Every row gives one point. The ring and each string are closed loops that go straight from each point to the next, and from the last back to the first. Before rounding, they use only three directions, however many columns there are. How many times does the string pass through the ring? Passing back the other way cancels.

Ring (7 x 4):
0:  .62  .01 -.17  .10
1:  .29  .49 -.21  .03
2: -.19  .52 -.15  .05
3: -.42  .14 -.07  .15
4: -.34 -.20 -.02  .21
5:  .13 -.52  .01  .23
6:  .53 -.38 -.07  .18
String (8 x 4):
0:  .33 -.07  .15  .10
1:  .26 -.05 -.08  .13
2:  .62 -.02  .22  .05
3:  .86 -.08 -.02  .07
4:  .88 -.27 -.44  .17
5:  .45 -.25 -.46  .21
6:  .20 -.07 -.14  .15
7:  .39 -.14  .17  .10
Times through: 1

Ring:
0:  .55 -.09  .21  .01  .37 -.13  .03 -.07
1:  .41  .28  .14 -.03  .33 -.22 -.05 -.04
2:  .00  .49  .04 -.12  .28 -.21 -.17 -.01
3: -.45  .37 -.02 -.21  .24 -.10 -.27  .00
4: -.67  .00 -.01 -.25  .24  .04 -.28 -.01
5: -.54 -.40  .04 -.21  .28  .13 -.19 -.05
6: -.25 -.60  .09 -.14  .32  .14 -.09 -.07
7:  .33 -.50  .20 -.02  .37  .02  .04 -.09
String, 11 rows:
0:  .14 -.09  .32 -.08  .35 -.06 -.11 -.03
1:  .20 -.16  .01 -.06  .32 -.06 -.01 -.07
2:  .58 -.33 -.10  .03  .35 -.07  .16 -.12
3:  .87 -.41  .18  .09  .41 -.09  .18 -.11
4:  .75 -.26  .40  .05  .42 -.11  .07 -.07
5:  .66 -.11  .56  .03  .42 -.14 -.02 -.03
6:  .94  .02  .35  .09  .42 -.22  .09 -.06
7:  .66  .06 -.01  .03  .35 -.20  .10 -.09
8:  .41  .02 -.09 -.02  .32 -.15  .05 -.08
9:  .09 -.05  .04 -.09  .31 -.07 -.06 -.06
10:  .31 -.05  .47 -.04  .38 -.10 -.11 -.02
Times through: 0

Ring (8 x 11):
0:  .17 -.08 -.17  .08  .26 -.33 -.29  .17  .05 -.30 -.07
1:  .06  .15 -.05  .05  .20 -.25 -.21  .13  .02 -.19  .01
2: -.16  .23  .04  .00  .11 -.08 -.12  .06  .01 -.04  .11
3: -.36  .06  .02 -.03  .04  .10 -.09  .02  .03  .07  .17
4: -.39 -.28 -.02 -.02  .03  .20 -.13  .02  .05  .04  .13
5: -.21 -.59 -.05  .03  .09  .14 -.21  .07  .08 -.12  .00
6: -.02 -.65 -.12  .07  .16 -.01 -.28  .12  .09 -.25 -.08
7:  .15 -.43 -.22  .10  .25 -.25 -.34  .17  .07 -.34 -.11
String:
0: -.19  .42 -.08 -.01  .13 -.17 -.13  .07  .00  .01  .16
1: -.13  .40  .12 -.01  .11 -.10 -.08  .05  .00 -.02  .12
2: -.23  .46 -.04 -.02  .11 -.13 -.10  .05  .00  .04  .18
3: -.26  .14 -.24  .00  .13 -.13 -.19  .08  .02  .00  .15
4: -.16 -.10 -.13  .02  .13 -.07 -.20  .09  .04 -.09  .06
5: -.11 -.12  .07  .02  .11  .00 -.15  .07  .04 -.11  .03
6: -.28  .01 -.14  .00  .10 -.03 -.16  .06  .03  .00  .13
7: -.46  .16 -.13 -.04  .04  .06 -.10  .01  .02  .14  .23
8: -.53  .16 -.04 -.06  .00  .15 -.06 -.02  .02  .19  .26
9: -.44  .07  .20 -.06 -.02  .25 -.01 -.03  .02  .13  .20
10: -.29 -.05  .25 -.03  .02  .20 -.04  .00  .04  .02  .11
11: -.19 -.12  .06  .01  .09  .05 -.14  .05  .04 -.06  .07
12: -.22 -.11 -.19  .02  .12 -.06 -.21  .08  .04 -.05  .09
13: -.43  .12 -.18 -.03  .05  .03 -.13  .03  .02  .12  .22
14: -.46  .27 -.09 -.05  .03  .05 -.08  .01  .01  .16  .25
15: -.33  .35  .26 -.05  .02  .12  .01 -.01  .00  .10  .19
16: -.17  .18  .25 -.02  .07  .05 -.05  .03  .02 -.03  .10
17: -.09 -.01  .16  .01  .11  .00 -.12  .06  .04 -.11  .04
18: -.13 -.12 -.10  .03  .14 -.07 -.20  .09  .04 -.11  .05
19: -.21  .13 -.25  .01  .14 -.16 -.20  .09  .02 -.03  .13
Times through: 2
String, 14 rows:
0: -.06 -.77  .16  .05  .09  .19 -.20  .07  .10 -.23 -.10
1: -.07 -.84 -.07  .07  .13  .09 -.28  .11  .10 -.24 -.09
2: -.05 -.86 -.18  .08  .16  .04 -.32  .12  .11 -.26 -.10
3:  .04 -.94  .06  .08  .14  .12 -.27  .11  .11 -.32 -.16
4: -.02 -.82  .04  .07  .13  .12 -.25  .10  .10 -.26 -.11
5: -.16 -.94 -.06  .06  .10  .20 -.26  .08  .11 -.20 -.07
6: -.28 -.61 -.23  .03  .09  .10 -.25  .07  .08 -.08  .04
7: -.27 -.39 -.21  .02  .10  .04 -.23  .07  .07 -.06  .07
8: -.15 -.30  .00  .02  .11  .04 -.18  .07  .06 -.12  .02
9: -.18 -.41  .21  .01  .05  .20 -.12  .04  .07 -.10  .01
10: -.30 -.54  .26 -.01  .00  .35 -.09  .00  .08 -.04  .04
11: -.35 -.64  .18 -.01 -.01  .37 -.11  .00  .08 -.03  .04
12: -.19 -.56  .16  .02  .06  .22 -.15  .04  .08 -.12 -.01
13: -.12 -.47  .05  .03  .10  .10 -.19  .07  .07 -.15 -.02
Times through: 1

Ring:
0:  .67  .12 -.10 -.13  .11  .09 -.26  .19 -.15 -.18  .32  .05
1:  .39  .73 -.21 -.09  .04  .03 -.25  .17 -.10 -.34  .32 -.13
2:  .02  .86 -.23  .00 -.03 -.01 -.19  .17 -.08 -.32  .19 -.19
3: -.42  .50 -.06  .19 -.06  .03 -.06  .20 -.06 -.11 -.09 -.08
4: -.45 -.02  .01  .23 -.06  .05 -.02  .23 -.10  .08 -.21  .05
5: -.08 -.46 -.10  .10 -.06  .02 -.10  .26 -.19  .17 -.11  .12
6:  .41 -.35 -.12 -.05  .03  .05 -.20  .24 -.20  .04  .12  .12
String:
0:  .30  .17 -.51 -.16 -.12 -.13 -.29  .24 -.25 -.12  .24 -.15
1:  .32  .22 -.25 -.08 -.01 -.01 -.23  .21 -.17 -.15  .21 -.05
2:  .47  .16  .19  .02  .19  .20 -.15  .17 -.05 -.16  .18  .15
3:  .90  .30  .21 -.10  .28  .25 -.23  .15 -.05 -.29  .39  .15
4:  .94  .35 -.08 -.21  .18  .12 -.31  .17 -.12 -.32  .47  .03
5:  .71  .23 -.28 -.20  .05  .01 -.31  .20 -.19 -.23  .39 -.04
6:  .22  .19 -.51 -.13 -.13 -.13 -.27  .24 -.25 -.12  .21 -.16
7:  .30  .05 -.07 -.01  .05  .07 -.18  .21 -.14 -.09  .14  .05
8:  .66 -.26  .28  .00  .24  .25 -.16  .19 -.08 -.05  .18  .28
9:  .85 -.56 -.05 -.16  .14  .10 -.26  .23 -.22  .02  .27  .21
10:  .42 -.16 -.44 -.17 -.09 -.10 -.28  .25 -.27 -.03  .23 -.05
11:  .31  .04 -.37 -.11 -.07 -.07 -.25  .23 -.22 -.08  .20 -.06
Times through: 2

Ring, 9 rows:
0:  .43  .09 -.06  .05 -.21 -.13 -.07 -.01  .02  .18 -.07  .12  .03  .02
1:  .19  .50  .15  .01 -.08 -.13 -.06  .02  .10  .21  .02  .22  .06 -.06
2: -.02  .64  .23  .00 -.01 -.12 -.06  .05  .12  .21  .05  .27  .07 -.08
3: -.29  .53  .13  .03  .02 -.10 -.06  .09  .09  .17  .01  .28  .05 -.03
4: -.33  .26  .00  .06 -.02 -.08 -.07  .09  .03  .14 -.05  .23  .03  .04
5: -.24 -.12 -.11  .08 -.10 -.05 -.08  .05 -.03  .10 -.13  .15  .02  .10
6:  .02 -.46 -.15  .07 -.19 -.02 -.08 -.02 -.08  .08 -.18  .05  .03  .14
7:  .32 -.50 -.18  .07 -.26 -.05 -.08 -.06 -.08  .10 -.18  .02  .03  .13
8:  .46 -.33 -.18  .07 -.27 -.08 -.08 -.04 -.06  .13 -.15  .04  .02  .10
String, 17 rows:
0: -.16  .18  .17  .00 -.03 -.05 -.06  .00  .05  .14 -.04  .18  .08  .00
1: -.06  .15 -.07  .07 -.10 -.10 -.07  .07  .01  .15 -.07  .19  .02  .05
2: -.24  .38 -.15  .11 -.06 -.14 -.08  .15  .03  .16 -.06  .26 -.01  .05
3: -.39  .60 -.08  .10  .00 -.15 -.07  .19  .07  .17 -.01  .32  .00  .02
4: -.56  .78  .30  .00  .13 -.09 -.05  .11  .14  .18  .07  .35  .08 -.07
5: -.37  .50  .34 -.03  .08 -.05 -.05  .03  .11  .17  .03  .26  .11 -.06
6: -.21  .29  .25 -.01  .01 -.05 -.06  .00  .07  .15 -.01  .21  .10 -.03
7: -.03  .11 -.08  .07 -.11 -.10 -.08  .06  .01  .14 -.08  .18  .02  .05
8: -.10  .11 -.07  .07 -.10 -.09 -.07  .06  .01  .14 -.08  .18  .02  .06
9: -.21  .03 -.30  .13 -.13 -.11 -.09  .14 -.03  .12 -.13  .19 -.03  .12
10: -.40 -.13 -.36  .15 -.11 -.08 -.09  .15 -.07  .09 -.17  .18 -.04  .17
11: -.37 -.17 -.12  .08 -.08 -.03 -.08  .06 -.04  .08 -.14  .15  .02  .12
12: -.32 -.13  .08  .02 -.04  .00 -.07  .00 -.01  .09 -.10  .14  .07  .07
13: -.16  .00  .17  .00 -.05 -.02 -.06 -.03  .02  .12 -.06  .15  .09  .02
14: -.09 -.02 -.12  .08 -.12 -.08 -.08  .06 -.02  .12 -.11  .16  .02  .08
15: -.04  .01 -.19  .10 -.14 -.10 -.08  .08 -.02  .13 -.11  .17  .00  .09
16: -.11  .11  .12  .01 -.05 -.05 -.07  .00  .03  .14 -.05  .17  .07  .02
Times through: 2
String:
0:  .34 -.61 -.44  .14 -.32 -.08 -.10  .01 -.13  .08 -.24  .01 -.04  .20
1:  .49 -.80 -.33  .09 -.35 -.04 -.09 -.08 -.14  .07 -.25 -.05  .00  .18
2:  .49 -.62 -.13  .04 -.29 -.03 -.08 -.12 -.09  .10 -.19 -.03  .04  .12
3:  .25 -.18  .05  .02 -.17 -.05 -.07 -.07 -.01  .13 -.10  .08  .07  .04
4:  .31 -.16  .16 -.02 -.16 -.03 -.07 -.11  .01  .14 -.08  .07  .09  .01
5:  .29 -.07  .04  .02 -.17 -.07 -.07 -.05  .00  .15 -.08  .10  .06  .03
6:  .16  .03 -.03  .05 -.15 -.09 -.07  .00  .01  .15 -.08  .14  .04  .04
7:  .47  .01 -.34  .13 -.28 -.17 -.09  .07 -.03  .17 -.13  .13 -.04  .09
8:  .67  .25 -.18  .08 -.27 -.19 -.08  .03  .03  .21 -.06  .14 -.01  .01
9:  .42  .41  .12  .01 -.14 -.14 -.06 -.01  .09  .21  .01  .18  .05 -.06
10:  .16  .38  .28 -.03 -.06 -.08 -.05 -.04  .09  .19  .02  .19  .10 -.07
11:  .09  .26  .13  .01 -.08 -.09 -.06  .00  .06  .17 -.02  .18  .06 -.02
12:  .13  .43 -.05  .07 -.11 -.16 -.07  .09  .06  .19 -.02  .23  .01  .00
13:  .04  .74  .06  .05 -.05 -.18 -.06  .11  .12  .22  .04  .30  .02 -.06
14: -.17  .94  .41 -.04  .09 -.12 -.04  .06  .18  .23  .12  .33  .10 -.15
15: -.25  .78  .46 -.05  .10 -.08 -.04  .02  .17  .21  .10  .30  .12 -.13
16: -.01  .17  .09  .02 -.08 -.07 -.07  .01  .04  .15 -.05  .18  .06  .01
17: -.05  .26 -.09  .08 -.10 -.12 -.07  .09  .03  .16 -.06  .21  .01  .04
18: -.25  .44 -.16  .11 -.06 -.15 -.08  .17  .04  .17 -.05  .28 -.02  .04
19: -.48  .51  .01  .07  .03 -.11 -.07  .15  .07  .16 -.02  .30  .03  .01
20: -.43  .33  .15  .02  .04 -.06 -.06  .07  .06  .14 -.02  .25  .07  .00
21: -.56  .21 -.12  .10  .00 -.08 -.08  .15  .01  .11 -.08  .25  .01  .09
22: -.39 -.01 -.30  .14 -.09 -.09 -.09  .15 -.04  .10 -.14  .20 -.03  .14
23: -.34 -.17 -.29  .13 -.11 -.07 -.09  .12 -.06  .09 -.16  .16 -.02  .15
24: -.34 -.27  .00  .04 -.07  .00 -.07  .00 -.04  .08 -.13  .12  .06  .11
25: -.16 -.20  .08  .02 -.08  .00 -.07 -.04 -.02  .10 -.11  .11  .08  .07
26: -.07 -.23  .04  .02 -.11 -.02 -.07 -.04 -.03  .10 -.12  .10  .07  .07
27: -.04 -.65 -.08  .04 -.18  .03 -.08 -.07 -.10  .05 -.20  .01  .06  .15
28:  .09 -.74 -.15  .06 -.23  .02 -.09 -.08 -.12  .05 -.22 -.01  .04  .17
29:  .27 -.84 -.37  .11 -.32 -.02 -.10 -.05 -.16  .05 -.27 -.04 -.01  .22
Times through: 3
